Every row gives one point. Before rounding, the points of a table are all equally far from one centre. They may lie mostly on one side of it. Write the centre, to within rounding.

Points, 9 rows:
[[  5 -37]
 [ 10 -40]
 [ 60 -38]
 [ 31 -45]
 [ 57  62]
 [-21  23]
 [ 13 -41]
 [ 87  27]
 [ 87  -6]]
Centre: [34 11]

Points:
[[ 18  -1  43 -54 -71 -55   2  33]
 [ 76 -36  51 -46  65 -22  18  62]
 [  5 -28  80 -10 -31 121   7 -20]
 [-43 -38  61   6 -10  23 -34  78]
 [-55 -29  38  -6 -14  71  -6 -53]
 [ 28 -26  17 -77 -70  18 -67  81]
 [ 52   2 -27 -12  -5  36 -33 111]
 [-35 -29 -64   4  14  41 -32   0]
 [-21 -30 -37  20 -61  33   9  51]
 [ -6 -13 -17  21  32 -45  18  15]
 [ 19  54  -4 -26 -60 -21   8 -20]
 [-22 -65 -45 -18   3 -10  46   9]
 [-35  17  17  53   5  33 -19   5]
 [-43   0 -40  18  15  14 -24  33]
 [ 61 -13 -24  25  48  32 -59  64]]
Centre: [ 35 -27  21 -33  -6  32 -11  10]

Points, 22 rows:
[[ -10  -73  -37  -37  -82   22  -34  -41   17  -49  -36   -9    9  -35
    64   14    9   22]
 [  49  -54  -23  -19 -105    5   -1  -24  -35  -85  -33  -47  -46  -45
    25  -14   41   48]
 [   8   10   10  -10  -29   30    0  -34  -70  -60  -37   -1  -93    9
    40  -29   -2  -13]
 [ -12   22  -24  -24  -38   48  -17  -52  -94  -44  -49  -45   -5    2
    11  -57   23  -39]
 [  38   43   25    7  -84  -13  -39  -49  -14  -57  -83  -27  -44  -50
    13   -9   -2   39]
 [ -23  -10    2  -10  -50   26    7  -28   -1  -84  -59  -28  -49  -52
     6  -59  -12  -47]
 [ -13  -59  -31  -10  -81   13  -76  -36  -31  -18  -18   22  -26    4
    21    2   34  -10]
 [  -2    2   29   36  -90   22  -46  -31    4    3  -35  -52  -13  -93
     3    2   49    5]
 [ -16   -4   -4  -17  -61   78   13  -63  -52  -30  -72   -7  -28  -69
    -6   37   19  -22]
 [  10  -48   53  -59  -53   12  -43  -30  -39  -15  -29  -36  -10  -57
   -21    1   79   16]
 [ -63   21   13    2  -96   64   -1  -19  -26  -63  -10    6  -80  -25
    58   -3    6   19]
 [  56    5   50  -52 -121   48  -21  -38  -49  -39  -41  -23  -32  -74
    52  -22   42  -23]
 [  36   -4   47   19  -26   44   18  -23  -29  -44  -92    1  -26  -44
   -24  -19   19   11]
 [   8   30    3  -36  -52  -27  -79  -37   -9  -41    1  -41   20  -51
    17  -55  -18   30]
 [ -10  -28   41  -27  -78    6  -84  -18    2  -36  -73  -17  -39  -39
    29  -23   49   40]
 [  19   24   47  -56  -64   61  -26   31  -22  -19  -70   -1   29  -45
    36  -27  -13    9]
 [ -32   -2  -15  -48  -97  -26    8  -14  -64  -23  -69    6   44  -34
    52   20   39   26]
 [  17  -47  -16  -50  -74   63  -17  -25  -93  -15  -58  -60   -2  -35
    43   -9  -26   -4]
 [ -29   -1  -15  -14  -63   22   25   -3    0  -10  -35   34  -25  -51
   -22   27   50   34]
 [   9  -41   22  -38  -64   38  -43  -73  -65  -29  -63  -37   -1 -115
    21  -12   38   -9]
 [   3   14   36  -42  -49   51  -31  -62  -81  -37  -37    3  -13   21
   -24  -53   15  -25]
 [ -27   -7   38  -14  -60  -73  -56  -17  -53  -51  -40    7  -10  -56
     4    3  -10   24]]
Centre: [ -4  -6  16 -11 -69  22 -10 -30 -43 -41 -19 -13  -3 -39  27 -20  14  15]

Points:
[[ -3  16   5 -51   1 -21  -3  95  33 -56  -7 -52 -57  34 -12  -1 -12 -14
  -17  32  -3 108   9  67]
 [-36 -43  54 -12  35 -36  28  36  56 -55 -34 -15 -15 -32 -16  42 -28  -7
   15  53  27  86  85  40]
 [ -6   8  44 -31 -45   5 -29  63  35  57 -75 -10 -38 -42 -29  71 -55  12
    1  47 -15  47  71  44]
 [ 15  -6   7 -65 -34  29 -43 121  10  52 -28  -2   6  -1 -22  18 -68  15
   23  30  -9  28  13  46]
 [-35  10   0 -44  -3 -28   1  74  47 -42 -72   4   6  20 -37  11   6   3
   60  23 -24  54  31  57]
 [  0  37 -28 -68 -46  23 -30  58  73  15  29 -12   0 -22 -52  35  -6  32
   70  26  53  69  38   7]
 [-19  60  22 -10  32  17 -17   1  36  32  14 -41 -53  -2 -64  47  31  54
   36  31  18  85  90  63]
 [-13  22  34 -32 -16 -26  24  46  47  27 -20 -54  -8  19 -26  52 -52  15
   -1  14  18 116  30  77]
 [ 21  14  29 -60  -4 -55  11  87  57 -39 -59 -14 -48  16 -39  49 -40  23
   41  81  10  29  35  58]
 [ 36  -4  60  12 -49 -46  -2  99  53  21 -71 -30 -26  -4 -24  31 -47  40
  -25  50 -26  67   9  48]
 [ 27  80  23 -55   1 -25  -7  59  56 -25 -53  36 -26 -44  14  39 -20 -23
   25  27  66  45  51  61]
 [ 67   0  21 -41 -42 -52   8  56  39 -22 -49  11 -29  -9 -34  63 -32  -9
  -56  66 -14  64   0  92]
 [-12  29   3 -27 -34 -43 -13  72 -22  14 -28 -20   0 -11   4  46 -29  29
   -3  37 -22  64 -42  74]
 [ 39 -13   9 -67 -57 -16 -70  37   8  62 -36 -51  25 -55  -1   7 -50  -7
   17  43  -2  64 -40  34]
 [ 65  22  42 -28 -36 -17  40  83  77 -21 -41   7 -40  -5   8  61 -29  53
   50   1 -41  52  11  79]
 [ 39  -7  48 -33  55   0  -3  29  71  17 -22 -55 -55 -58 -51  46 -22  28
   44 -52  23  74 -57  30]
 [  8   2  99  -6 -38 -37 -20  62  -4  -4 -37 -13 -59  13 -66  36  -4  -9
  -13  53  31  29 -31  25]
 [ 89  35   4   8 -38  16 -30 101  34 -36 -43 -18  10   0 -59  36 -33  18
   -3  83  30  60 -17  47]
 [ 50   6  73 -33 -34 -15  12  71  28   4  -2 -37 -19 -11 -52  97 -32 -35
   11 -11  18  67  27  70]
 [ -1  65   7 -77 -24 -30 -64  69  22  13 -48 -12 -51 -21 -27   1 -52  31
  -33   9 -19  47  11  -7]
 [ 20  74  13 -50 -41  12   3 -13  74   3  -6 -22 -51 -29  39  36  12  71
   68 -22 -23  46  22  55]
 [-12  26  26 -93 -10 -42   1  95  74  20 -45 -32  15   1  -7  22 -33  10
   15  33 -11  43  21   0]
 [  4  13  -4   1  57  44  -8 100  24 -44 -34 -23 -43 -42 -52 -18 -71  46
   48  46 -47  50  -5  64]
 [ 33  55  28 -38  12   1 -49  54  62 -79 -60 -14 -49 -18 -74   8 -15 -11
    0  35  54  82  -3  55]
 [ 23 -14   7 -11  24 -79 -64  63  46 -19   6 -50 -48 -34 -37  74 -37  32
   37  81  15  83  54  46]
 [ 88  -1  36 -14 -51  -6 -34  27  67 -26 -15 -71 -24 -72 -25  34 -74 -44
  -23  64 -45  69   5  74]
 [-23  44  40  26 -15  21 -53  69  49   0 -54  -3 -72 -21 -58  13 -47  53
  -10  44  18  56  27 -24]
 [ 51 -30  35 -72 -60 -33   4  11  36  15 -18 -43   3  20  20  58  21  15
  -33  10 -60  94   9  15]
 [ -4  33  53 -46   2 -26  10  80  -6  -3 -15 -14   0 -30 -71 -16 -99  43
   26  49 -35  56  -5  38]
 [ 45  70  24 -57  28  26 -25  78  89 -37  -9  -6 -61   8 -40  35 -42  48
   22  26 -59  88  51  43]
 [ 60  61   7 -95 -36 -17  31  71  35 -31 -42 -55  22 -12 -31  -4  15  17
   26  44  25  84   9  51]]
Centre: [ 55  -5  20 -15  11   7  -8  16  31   3  -1 -11 -32 -30 -15  -4  -5  10
  15  37  -6  44  24  23]

Points (30 x 24):
[[  0  43   9   7  39  35   6  29 -13 -11  44  18  16 -16  27 -32 -25 -79
   32  57   4 -27  35   2]
 [  0  -1  12  76  83 -22  11  -9   5  19  -6 -19  39  33   1 -35 -52   4
   39  35  35 -35  14  13]
 [-19 -17  -7   0  46 -14   5 -36 -28   2  16  50   0 -30  18 -46  14 -31
   44  66  44   2   0   1]
 [ 18  -8  11  38  58   1 -16 -34   1 -77   3  32  -1 -32  27  -5 -37 -59
   35  24 -30  -4  57  -7]
 [-27  21   2  67  52   5  46  -9 -43   4   0   6 -17  15  18 -58  -6 -18
  106  -8  15 -30  49  43]
 [ 21   8  25  45  42   9  12 -30   6 -65  27 -33 -37 -16  19 -51 -20 -39
   54  66  11 -13  59  18]
 [-11  32  33  53  85 -18   9 -15   2   0  19   4   7   0  12 -75 -47  -8
   64  70  46  -8  30   8]
 [ 29 -28   1  28 121   6  49  39 -45 -13   1   9  21 -35  22   4 -41 -41
   85  46  21   3  16   4]
 [ 25   8   0  54  91 -52   2 -16 -26 -36  38  22 -16  16  25 -46 -37  -7
   21  60  36 -31  19   8]
 [-46  24  24  65  41  -2  -4  -7   9 -46 -20   4 -36  -5  22 -64   5 -39
   69  28 -10 -13  63  -7]
 [-66   2  35 100  52   7  30  -9  27  -2   3  -6  -6 -30  26   6  -7 -54
   42  49  11 -14  33   9]
 [-16 -22  15  58  75  -2  36 -31  24  -1   8  -7   7 -27   9 -10   5   2
   86  68  72  20  26  -8]
 [  7 -15  38  38 100 -20  -4  16  16 -43  31  20 -36 -37  44  11  -9 -29
   35  58  -2 -18  43  -6]
 [ -7  50  -8  59  82  26  -7  -9  -1   1 -21  19 -11  -2 -11   7 -67 -38
   57  41  37 -19  51  11]
 [  3  26   1  22  67   1  37  32 -16 -32  -8   8  11  43  20 -16 -25 -39
   43  76  31 -45  74  -4]
 [  9   3 -24  49  41  12 -12 -20   9   6  -6  14  26   0  45  -5  -5 -38
   62  65  28 -53  30  -2]
 [ 15   2  17  67  92   7 -29  20 -51 -17  -2   2 -42  13  -4 -21 -26 -38
    3  51  -4 -45  32 -20]
 [  3  47   1  29  65 -49   4 -27  -2 -33  29 -34  37 -42  58 -28 -69  -6
   37  56   0   3  31  16]
 [ -2  36  23  28  46   2  18 -28  33 -27 -38  -1   0  -6  15 -33  -2 -37
   87  44   8 -10  46  19]
 [-17  36  15  22  76 -39  21 -23   3 -43 -18  -5 -25 -32 -19  10 -49  26
   18  42  28 -28 -18 -11]
 [-24  23 -27  60  63   1 -10 -17   7 -12  -7  27  67 -13  41 -12 -42 -22
   76  40  49 -19  23  -5]
 [ 28   5  15  73  63  31   7 -33  26 -15  -3   9 -30  18 -10 -14  -6 -14
   36  46  45 -12  13 -12]
 [  0  42  37  41  68 -11 -26 -10  19  -6  27  -1  -2  14  33 -46   0 -24
   28  55  11   0   3  22]
 [ 20  34  25  25  48 -29  38 -32 -43 -57  36  17  15 -18  51 -28 -17 -35
   57  70  43 -42  24  15]
 [-16  65  23  41  83 -11 -16 -13 -46 -30  17 -28  18  43  28 -45 -54   3
   37  52 -14   5  45  11]
 [ 28  27  10  40  59  23 -11   9  -4 -74 -11  14  36  -7  14  -2 -62 -12
   47  66  26 -41  33 -17]
 [  7  41 -27  68  78  -8  30   6 -40 -17  17  19  -5  -6  38 -58 -14 -35
   62  84  61  19  13  -6]
 [-24  11  16  47  73  31  -3   4  -5 -26 -23  14   8  -4  58 -14 -67  26
   73  58  20 -24  33  17]
 [ -6 -17   8  47  35 -17  11 -46 -26 -43 -10  33 -60   1 -13 -21 -51   9
   53  47  13  16  81   1]
 [ 16  -7  -9  59  95  31 -10   1 -23 -20   9 -23  -9 -10  54 -50 -18   9
   42  51  42 -42   3  16]]
Centre: [-11   9   3  47  47  -6  23   6 -42 -21  13  -9   9 -24   7  -6 -13  -4
  39  21   9   5  38  -9]

Points:
[[  34   29  -20   -5    2   35   85  -14   -4    2   34  -15  -21    8
    20  -77   37   17   17    2   18   85   40  -27]
 [  26   23   28   22  -38  -37   37  -58  -21  -11   19  -61  -45   18
    23  -79   17  -90   31  -34   32   44   26   33]
 [  29    1   -3  -33   17  -23   72   12   -8  -55  -25   38  -38   11
    -1  -77   24  -37  -67  -10    6    8   12   -4]
 [  29    2   -7  -12  -13   23   86  -22   12   34   44    1   21  -15
     9  -64   18  -61  -38  -34   66   29   50  -12]
 [  13   24    1   30   44   -4   52  -40  -27  -12    9  -55    1    8
   -11 -106   25  -67  -29   21  -24   43   -4    2]
 [ -11   40   -6  -39   41   10  -25  -17  -16   -8   60  -31  -20   33
   -18  -54    3  -48  -60  -27  -31   55   54   47]
 [  18  -29   19  -27  -20  -17   81  -31  -24    5   23    4   11  -11
    -1  -74    9  -79   29  -48    5   97   22    9]
 [ -45   -3   -5   19    0  -36   33  -23  -17   29  -36  -49    3  -11
   -25 -120  -11  -41  -11  -41   98   36   26   -5]
 [   3   -5  -11   22   -2   29   53  -56    6  -37   25   -3   -9  -44
   -13  -83   -2  -47   49  -30   25    8   37   24]
 [  26   29   31    3  -14  -11   91  -16  -16  -37   -5  -11   15   44
    25 -117   18   -3   23  -36  -16   21   28  -15]
 [  50   -9   25    0   -1  -40   55   -2   19   30   74    7   -8   21
   -17  -80   52  -17  -10   -9   53   17  -15   27]
 [  46   -7    7   22   26    2   36    8  -19  -15  -38  -54  -32   16
   -12  -71    1  -41  -57   25    2   46   36   47]
 [   4  -33  -31   27  -15  -24   77  -34   19  -16   20  -13  -24   55
     6  -98   68  -31  -11    0   -4   39   67   19]
 [  25   29   16    8  -38  -32   75  -17   32  -10   42    5  -67   19
    -4  -84   29  -52   -2  -34  -27   38   26   39]
 [  11   23   16  -21   -9   20   72  -24   42   -7   40  -58   -7   13
   -29  -71   85  -27   24   -8  -19   32  -14   -4]
 [   6   19   33    2  -14   -4   17  -29  -64  -31   26  -30    8   57
    -9 -121   41   10   18  -69   23   23   22   21]
 [   3  -30   31  -54  -15   -5   43  -39  -34  -37   62    7  -17   66
    18  -63   48  -60  -19  -56   -6   24   15  -43]
 [  -5   -4   -8   13  -57   30   32    5   24    3   34   -9   -3   12
    29  -31   -5  -39    3  -48  -31   53  -40   57]
 [  43   11   49   -5    3    8   22    9   36   20  -20  -19  -15   48
   -25  -36   15  -53   -1  -80   22   93   55   -2]
 [  14  -20   24    6  -22    2   36  -43  -20   32  -11  -73  -58   45
    -6  -18  -17  -14   -4  -11  -25   75   66   30]
 [ -47  -14  -36    4  -17   24   47   -8    4  -55   26  -21  -30    7
     1  -98   -9  -20  -47  -61  -44   40  -16  -18]
 [   1    1   49  -35   30    1   56   -2   11  -55   -3   24  -59   24
   -31  -52    0  -30  -16   13  -39   48   16  -47]
 [   9  -17   -2   55  -11    4   67  -18    1  -27  -22  -39  -43   -5
    31  -73  -21  -30   -2    7   12  110   17   -8]
 [  20   49   44  -28   11  -36    5    6  -17  -44   15    0  -29   25
   -20 -117  -14  -15  -26  -25  -24   64   75    3]
 [  57  -19   11   17   -4  -30   65  -35   -5  -25   22  -27  -24   25
    -8  -34   -8  -56   63    4   30   70  -23   17]
 [  10   -3  -26   31    4  -11   26  -14  -31  -37  -52   21   13   -9
    43  -72    4  -34   27   16    2   77   18    0]
 [  -7  -15   29  -11  -17    6   83   -4  -19  -48   63  -22    9   44
    21 -105  -18  -49  -31  -66   -7   48   36   20]
 [ -17  -10   19  -43  -44   31   54  -31  -20   -9   25  -23  -14   40
   -46  -62  -20  -18    8  -84   16   32   -7   70]]
Centre: [-20   4   5 -16  -8 -20  20 -14   4 -11  11 -24  -7  25  -3 -48   4 -22
  -9 -17  25  38  18  -2]

Points:
[[  11   -2  -19  -14   49   -8   55   21  -24   34  -60   38   22  -43
    71   49  -53   -3    2   13   12   78 -108   -1]
 [  22  -13   21  -30   72  -48   99  -27  -41    4  -31   38   39  -42
    74   85  -30  -53    7   42   29   49  -49  -39]
 [ -23    7   -1  -33   60  -34   72    2  -27   27  -41   20   40  -55
    36  100  -40  -15   18  -10   23   45  -82  -54]
 [ -25    8    3  -18   73  -48   40   21  -20  -10  -48    4   41  -49
    91   49  -54  -32  -16  -24   59   52  -92  -20]
 [  25   17    0   -9   90   -9   64   15   17   23  -55   31   28  -69
    48  104   -1  -45    1   -3  -22   49  -67  -16]
 [  14   29   12  -11   53    8   45  -21  -41   43  -47   -1   31  -65
    79  107  -48  -25   11   22  -12   74  -53  -61]
 [  10   13    7  -14   69  -27   25  -20    1   10  -57   26   23  -48
    52   46  -21  -40   22   21    7   93 -102  -46]
 [  11    0   22  -52  104    6   35  -23  -38   22  -86   42   62  -30
    57   81  -38  -38    3   -4   24   46  -51  -16]
 [  28  -21   17  -47   75   -1   49   11   11   36  -23    5   16  -45
    73   93  -43  -20  -10  -20   -6   70  -84  -26]
 [  -1   35   18  -14   95  -29   23   11  -11   18  -90    3   34  -40
    54   70  -46  -30   22    6    6   59  -84  -66]
 [   6   -2   -7  -22   71   -5   51   -5  -18   18  -60   23   38  -45
    49   73  -36    7    9   31   20  100  -84  -56]
 [  34  -26   -5   12   83  -50   59    2  -17   54  -20   19   19  -19
    67   93  -22  -48   20   28   31   70  -76  -24]
 [  32   -7   13  -35   70    9   50   -1  -10   15  -27   31   28  -34
    79   90  -44  -41  -14   39   10   43  -90  -45]
 [  15   28  -23  -14   65    3   70   18   27   13  -28   21   38  -59
    49   68  -28  -34   23   25    5   78  -79  -45]
 [  -4   14   22  -49   74  -20   62   13  -19   10  -77   -2   41  -64
    21   97  -10  -26   11   25   15   64  -48  -50]
 [  40  -27  -24  -30   77   -4   48    4   12   10  -51   23   22  -89
    61   95  -37  -27    6   20   27   60  -72  -18]
 [  28   18    9  -27   64  -23   74   44  -13   39   -1   27   40  -48
    64   64  -35  -46    9   47   52   50  -50  -62]
 [ -10   29   19   -8   77  -32   15   22  -16   35  -69   50   25  -22
    50   83  -10   -8    9    9   19   61  -89  -40]
 [  11   10  -18  -64   84  -26   43  -18   -5    9  -55    9   35  -34
    77   55  -22  -27   -3   37   16   76  -87  -52]
 [  10  -47  -20  -15   26  -30   58  -11  -22   31  -46   43   67  -71
    59   78  -38  -36   21   42   21   34  -79  -45]
 [   9   11   -8  -10  111   -8   48   16  -20   24  -46   10   38  -52
    61   93  -24  -43   36   14   26   64  -89  -37]
 [   6   30  -12  -61   80  -14   68   13  -22   13  -28  -13   51  -40
    63   86  -52  -44  -15   47   19   29  -62  -47]
 [  -3   27   21  -13   89  -24   32   12    0    2  -18   36   18  -33
    43   73  -65  -69   58    2   18   51  -74  -23]
 [ -15   46   -3  -17   78   -5   53   15   21    4  -16   44   32  -47
    66   74  -37  -24   -2   18   -9   59  -87  -50]
 [ -22   31    3   -9   79  -34   38   29    4   45  -25   24   33  -26
    55   93  -34  -42   33   29   12   71  -73  -48]
 [ -15   13   19  -42   82  -50   40    2    8   25  -33   -4   41  -42
    55   72  -23  -51   24   22   45   48  -93  -33]
 [   7  -33  -32  -38   88  -23   54    8   -7   21  -42  -11   18    8
    66   92  -47  -57   16   -2   37   59  -55  -46]
 [   2   28    1  -25   84  -23   28   19  -11    7  -38   50   45  -64
    48   80  -19  -52   25   32   -4   53  -87  -52]
 [   4   18  -16   -1   71  -22   43  -10    1  -15  -52   36   14  -60
    52   66  -47  -35   36   61   28   55  -87  -50]
 [   8  -22  -12   -1   65  -21   35    6    5   19   -3    8   21  -64
    84  106   -6  -31  -23   26  -12   74  -73  -68]
 [   2    6    0  -55   70  -27   50    5  -14   39  -56   32   50  -33
    54   79  -23  -23   -5    3  -15   45 -105  -23]]
Centre: [  1 -15   3   2  66 -23  25   3 -21  11 -25   0  26 -39  68  23 -22   0
  18  11  -9  15   0 -15]
